Every row gives one point. The ring and each string are closed loops that go straight from each point to the next, and from the last back to the first. Before rounding, they use only three directions, however many columns there are. How many times does the string pass through the ring? Passing back the other way cancels.
(in the rows, 128 means zero)

Ring (10 x 4)
[[179 167 130 121]
 [174 196 145 117]
 [152 216 161 116]
 [127 219 171 119]
 [100 208 174 125]
 [ 82 180 168 132]
 [ 84 149 157 138]
 [101 126 143 140]
 [131 118 130 137]
 [166 135 123 129]]
String (10 x 4)
[[176 176 100 124]
 [147 184 110 127]
 [140 172 145 126]
 [176 167 171 117]
 [209 171 153 113]
 [211 166 117 117]
 [181 162 100 125]
 [142 170 100 131]
 [148 164 128 128]
 [144 173 101 130]]
Times through: 1

Ring (6 x 11)
[[230 145 147 112 124 137  97 162  77 117 119]
 [157 213 140 106 116 148 113 138  87 137 138]
 [ 68 181  93 123 107 144 117 111 118 140 139]
 [ 58 102  81 139 110 134 107 112 130 127 126]
 [128  22 121 143 125 126  91 141 116 107 110]
 [208  48 141 131 129 126  87 161  92 102 106]]
String (15 x 11)
[[140  76  70 140 110 125  95 132 116 111 109]
 [103  10  61 155 112 118  90 126 133 104 103]
 [ 72   8  90 153 119 124  94 123 135 109 111]
 [ 47  27 120 147 124 131 101 120 133 118 122]
 [ 28  21  63 157 111 125 100 107 147 115 115]
 [ 84  76  35 148 101 124  99 113 135 116 112]
 [107 104  52 139 103 128 101 120 124 119 115]
 [100 114 103 131 114 136 105 125 116 125 125]
 [ 65 114 134 129 121 142 110 121 118 132 135]
 [106 116 101 131 114 136 105 126 115 124 125]
 [105 108  44 140 101 127 102 118 125 119 115]
 [ 65  77  13 152  96 122 101 105 142 117 111]
 [ 68  50  24 155 100 120  97 109 143 113 109]
 [102  56  52 148 107 122  96 122 130 111 109]
 [135  89  85 136 112 128  98 133 114 115 114]]
Times through: 0

Ring (6 x 14)
[[187 145 122 126 131 111 153 139 138 120 140 128 121 144]
 [137 197 140 139 133 106 156 139 138 112 135 126 130 133]
 [ 66 191 157 140 133 111 150 130 134 113 128 129 133 122]
 [ 39 126 147 126 133 120 139 118 128 121 127 139 127 124]
 [ 93  54 126 110 132 127 132 117 128 131 132 143 115 136]
 [174  67 118 112 131 123 139 130 134 131 138 135 111 146]]
String (13 x 14)
[[ 92  36 173 120 129 139 118 123 134 140 122 131 107 126]
 [ 73   7  99  94 133 130 130 106 120 134 135 156 112 142]
 [ 74  53  94 100 134 121 139 109 121 126 137 154 120 142]
 [ 89  97 112 113 134 118 144 118 126 122 135 145 123 138]
 [ 89 107 132 120 133 120 141 122 130 123 132 139 122 133]
 [ 69 105 179 133 130 129 129 127 135 130 121 128 118 120]
 [ 19  83 176 127 131 133 124 117 130 131 119 136 119 116]
 [ 20  73 143 116 133 128 130 110 124 128 125 145 121 124]
 [ 46  67  97 102 135 120 141 106 119 123 135 156 123 138]
 [ 62  55 101 102 134 123 138 108 121 126 135 153 120 139]
 [ 92  71  91 102 134 118 144 113 122 123 139 152 121 144]
 [106  91 122 115 132 120 141 122 129 125 134 141 119 138]
 [103  79 172 127 129 132 126 129 137 134 124 128 112 126]]
Times through: 2
String (21 x 14)
[[209 138  88 116 133 105 160 136 135 117 147 136 122 155]
 [244 138 102 121 131 107 157 144 140 120 146 128 118 155]
 [229 135 100 120 132 108 157 141 139 120 146 130 119 154]
 [208 135  73 111 134 103 163 133 132 115 150 140 123 159]
 [154 131 100 117 133 109 154 129 131 118 142 139 124 147]
 [133 131 144 129 131 118 143 133 137 123 132 129 121 134]
 [151 143 175 140 129 121 139 142 144 126 127 117 118 128]
 [187 172 166 143 129 115 147 149 146 122 132 114 120 133]
 [138 145 154 134 131 117 144 137 139 122 131 125 121 131]
 [129 139 125 124 133 113 149 130 133 119 136 135 124 138]
 [161 183  90 123 135  99 167 133 132 108 146 138 132 148]
 [172 214 115 135 133  99 166 141 138 107 142 128 133 142]
 [167 215 158 148 131 107 156 148 144 113 133 116 129 131]
 [146 182 181 148 130 117 144 146 145 121 127 114 123 125]
 [154 185 167 145 130 113 148 145 144 118 130 117 124 129]
 [184 211 147 144 131 105 159 148 144 113 136 118 128 136]
 [184 189  92 125 134  98 168 137 135 109 147 134 131 150]
 [159 155 102 121 134 106 158 132 133 114 142 136 127 146]
 [143 139 123 124 132 112 150 132 134 119 137 133 123 140]
 [146 136 125 124 132 113 149 132 135 120 137 133 123 140]
 [164 136  96 116 133 107 157 130 132 117 144 139 124 149]]
Times through: 0

Ring (6 x 14)
[[134 146 119 118 136 146  96 125 163 174 148 200 126 121]
 [139 172 122  92  94 131  83 122 131 172 126 159 125 118]
 [127 145 113  67 100  98  90 121  98 146 122 132 123 113]
 [142  86 115  93 134  84 118 117 109 114 135 131 136 116]
 [129  72 109 108 171  99 124 122 134 122 154 170 133 117]
 [113 102 106 110 179 127 111 128 155 156 163 210 123 117]]
String (31 x 14)
[[174  98 131 116 107  95 118 112 123 113 125 117 147 122]
 [157 116 123  89  96  88 106 114 102 120 119 109 138 117]
 [157 125 125 101 103 105 104 116 121 134 125 130 137 119]
 [159 139 127  97  90 107  98 116 118 139 120 125 136 119]
 [111 193 110  44  77 111  67 126  90 176 114 137 111 110]
 [ 83 210  99  30  92 122  56 133  92 197 123 165  99 106]
 [112 164 109  72 114 122  82 127 119 173 134 170 116 113]
 [124 138 113  90 127 119  95 124 128 158 139 169 123 116]
 [167 144 133 122  98 129 100 116 146 151 127 149 139 124]
 [174 173 139 123  76 142  88 116 151 167 120 150 138 126]
 [180 141 138 132  92 130 103 114 151 147 125 144 144 127]
 [163 184 134 110  73 141  82 118 143 174 119 151 132 123]
 [113 201 113  65  88 135  66 128 118 192 124 168 111 113]
 [101 174 105  59 112 121  75 129 111 179 132 170 110 111]
 [122 150 112  79 115 116  89 124 118 161 133 160 121 114]
 [106 158 105  59 113 109  82 127 103 165 130 157 114 110]
 [ 72 179  90   7 101  90  65 132  62 172 121 141  98 100]
 [102 147 101  32 100  79  83 124  67 144 119 119 113 105]
 [ 91 129  95  38 129  82  90 127  79 143 132 142 112 105]
 [126 113 111  83 132  98 104 122 113 136 137 149 127 114]
 [175  96 131 127 118 105 120 113 137 118 132 133 148 124]
 [174  70 128 125 129  89 131 111 128 100 133 122 151 123]
 [147  50 114 106 157  75 134 116 115  94 143 132 143 117]
 [109  72  99  81 173  84 120 125 110 120 152 162 125 111]
 [107  94 101  80 163  96 110 126 117 136 150 171 122 111]
 [116  94 105  88 159  98 112 124 121 133 148 167 126 113]
 [108  74  99  81 173  86 119 125 112 122 153 165 125 111]
 [129  40 105  95 175  69 136 119 109  93 150 141 137 113]
 [117  55 101  78 168  67 127 121  97 101 146 139 131 110]
 [103  99  99  66 153  87 106 126 100 132 144 156 120 109]
 [142 112 118 102 129 108 108 120 128 137 137 153 133 118]]
Times through: 3
